Every row gives one point. Each copy is the shape, with its points in the same order, stretched, turned, moved and blurred by noise. Some copies are also mirrored. Which?
(in the rows, 128 means zero)

Shape:
[[ 98  75  46]
 [ 84 104 125]
 [147  76 153]
 [101 130 122]
 [166 158 186]
 [ 93  96  95]
 [214  64 126]
 [ 98 182 143]
 [129  74  90]]
Copy 1:
[[110  54  54]
 [101  94 130]
 [172  86 143]
 [110 126 120]
 [171 179 159]
 [107  83 100]
 [231  86  97]
 [ 98 180 137]
 [145  69  86]]
Copy 1 is: only turned
Copy 2, 9 rows:
[[155 175  39]
 [138 158 120]
 [192 114 134]
 [119 133 113]
 [132  54 162]
 [142 161  90]
 [224  68  90]
 [ 76 112 137]
 [175 141  74]]
Copy 2 is: mirrored
Copy 3, 9 rows:
[[121 129  48]
 [ 99 131 115]
 [132 195 129]
 [119 118 133]
 [165 151 192]
 [104 134  97]
 [191 210 105]
 [134  88 169]
 [132 163  80]]
Copy 3 is: mirrored

Shape (9 x 3):
[[114  95 199]
 [127 156 174]
 [130 110  86]
 [ 55 118 167]
 [102 166 198]
 [164  71 108]
 [154 141 114]
 [ 91 170  69]
 [ 97  95  94]]
Copy 1 (9 x 3):
[[106 126 217]
 [ 97 165 156]
 [131  78 100]
 [ 45 106 172]
 [ 65 176 175]
 [175  94 128]
 [151 147 106]
 [ 84 105  63]
 [112  67 128]]
Copy 1 is: only turned
Copy 2 (9 x 3):
[[110 117 204]
 [ 85 159 172]
 [112 102  98]
 [ 52  83 177]
 [ 63 156 191]
 [174  90 121]
 [123 151 116]
 [ 58 113  76]
 [100  72 115]]
Copy 2 is: only turned
Copy 3 (9 x 3):
[[127 200 143]
 [105 146 180]
 [120 101  91]
 [ 62 190 122]
 [ 84 169 193]
 [173 124  85]
 [128  97 138]
 [ 55  76 111]
 [102 127  75]]
Copy 3 is: mirrored

Shape, 10 rows:
[[162 123 119  91]
 [ 98 211 121 121]
 [ 63 127 133 145]
 [136 165 158 155]
 [137 205 106 196]
 [188 103 129 146]
 [155  54 152 131]
 [156  70 111  62]
 [172 114 132  69]
 [106  92 188 184]]
Copy 1:
[[177  86 112 120]
 [114  89 141 206]
 [ 77 130 157 133]
 [141 112 190 161]
 [154 157 156 210]
 [205 122 151  99]
 [163 113 172  63]
 [173  67  99  59]
 [178  58 128 105]
 [130 146 228 102]]
Copy 1 is: mirrored
Copy 2:
[[169 115 121  84]
 [105 193 152 105]
 [117 145 111 173]
 [132 140 174 134]
 [ 59 147 192  98]
 [156  67 143 104]
 [177  63 110 157]
 [191  88  73  94]
 [191 104 112  80]
 [148  94 152 206]]
Copy 2 is: mirrored

Shape:
[[119 157  84  26 102 126]
 [173  24  95  86 191 138]
 [149 128 121 118  91 169]
 [119 135  85 136  90 150]
 [108 157 161  67 183 167]
 [131 157  85 168  97 164]
 [146 144 106 183  55 129]
 [135 134 200 181 109 137]
 [118  26  91 126  65 130]
 [118 125  99 153  99 118]]
Copy 1, 10 rows:
[[194 115 177  87  61 120]
 [228  27  78 144 193 135]
 [149 123 170 172 105 139]
 [142 145 140 135  88 153]
 [108  57 182  82 155  92]
 [111 170 148 131  99 174]
 [133 208 150 177 103 142]
 [ 82 152 171 182 185  76]
 [204  99  83 198  90 112]
 [132 169 113 142 122 130]]
Copy 1 is: only turned
Copy 2:
[[ 72 129 168  58 142 116]
 [163  33 156 102 159 182]
 [112 140 156 150 113 142]
 [ 89 127 119 155 129 130]
 [ 94 134 138  56  93 209]
 [ 90 155 109 171 133 149]
 [119 157 113 191 113 106]
 [154 148 104 155  48 156]
 [121  44 147 174 116 105]
 [110 119  97 151 124 125]]
Copy 2 is: mirrored
Copy 3 (10 x 6):
[[102 156  84  79  72 179]
 [ 61  76  34 202  87  97]
 [131 121 150 144  83 155]
 [159 155 121 156 101 169]
 [ 64  99 118  84 165 143]
 [159 169 149 168 117 162]
 [205 160 166 157  83 136]
 [170  91 185 123 142  95]
 [184  86  61 188  50 157]
 [172 150 107 153 113 137]]
Copy 3 is: mirrored
Copy 4, 10 rows:
[[  7 142 137 117 181  79]
 [125  27 110  88 147  99]
 [111 130 149 162 172 158]
 [102 127 111 194 137 137]
 [ 64 137 157  57 115 161]
 [135 144  83 195 149 168]
 [161 158 124 231 150 138]
 [174 167 190 172  85 183]
 [111  52 158 224 122 110]
 [122 137 120 189 108 122]]
Copy 4 is: mirrored

Shape:
[[135 138  45 120  41  96 178 139]
 [192 175 154 146 136 111  93 118]
 [145 158 183 158  91  93 134 144]
 [ 95 177 101 150  86 118 140 134]
 [104 115  79  86 109 195 141  99]
 [147 110 164 147  90  75 102 105]
 [170 160 171 113 144  80 156 111]
 [164 140 157 206 153  75 138  92]
 [117  82  52  78 160 202 117 189]
 [107  88  54  99  77 225 197 172]
 [115 152 162 143 134  56 136 119]]
Copy 1 (11 x 8):
[[163 105  61 113  56 132 200 114]
 [186 204  94 162 203 148 108 106]
 [187 175 141 161 155 112 158 107]
 [125 185 110 129  82 124 159 123]
 [107  99  97 100  80 183 120 125]
 [171 147 117 204 153 100 125  90]
 [179 152 120 129 187 140 152  54]
 [134 183  88 197 214 113 181  65]
 [101  83  72  39 145 131  83 170]
 [ 93  66 106  71  77 172 178 165]
 [157 173 121 147 143  87 146  55]]
Copy 1 is: only turned
Copy 2, 11 rows:
[[ 83 118  59  65  22 124 129 129]
 [152 194 130 127 123 108  88  90]
 [126 192 149 123  81 128 104 161]
 [ 99 186  71  98  83 159 121 153]
 [ 99  95  87  73 140 188 166  99]
 [177 141 137 126  97 120 107 163]
 [121 179 152 142 118  73 145 125]
 [171 185 120 199  83 114 110 136]
 [ 39  49  76 101 157 169  94  88]
 [ 22  56  94  66  71 216 149 107]
 [128 182 117 156 112  93 124 179]]
Copy 2 is: mirrored

Shape (11 x 8):
[[ 85  95  69 123  57  99  75 151]
 [ 78 157 143 144  96 151  57 110]
 [ 62 153 104 167 126  89 127  59]
 [166 106 118 132  82 130 128 113]
 [117 171 162 172 127  62  85 147]
 [109 185  63 130 171 118 108 108]
 [153 112 132 145 148  79  95 132]
 [111 142 112 111 159 119  55  76]
 [153 105  85 107 113 137 158 101]
 [166 168 114  87 109 118 168 106]
 [ 94  89 161  87 111 173  80 122]]
Copy 1, 11 rows:
[[175 249 118 192 121 139 159 147]
 [140 135 179 206  96  99 165 145]
 [ 70 147 150 175 179 143 162  90]
 [186 144 114 144 139 144 139 137]
 [ 93 120 112 184  66 122 184 107]
 [118 144 143 173 143 117  81  69]
 [116 130  76 177 122 122 137 151]
 [120 122 131 217 156  78 111 141]
 [177 154 107 115 188 142 107 120]
 [167 120 108 120 146 100 129  65]
 [161 145 145 148 120  89 144 211]]
Copy 1 is: mirrored
Copy 2, 11 rows:
[[ 45 108  60 186  75  79 137 153]
 [ 61 184 107 162 120 156 201 141]
 [ 87 184  27 108 108 137 140  76]
 [155 115 137 148  82 117 148 118]
 [ 79 185  95  59 114  95 195 174]
 [109 162  62 113 127 171  66 155]
 [129 103  83  92 120 125 165 175]
 [105 122  62 131 121 217 153 151]
 [153  93 124 149  97 145  93  96]
 [133 121 166 100  63 160  95  94]
 [ 61  76 145 165 136 190 196 125]]
Copy 2 is: mirrored
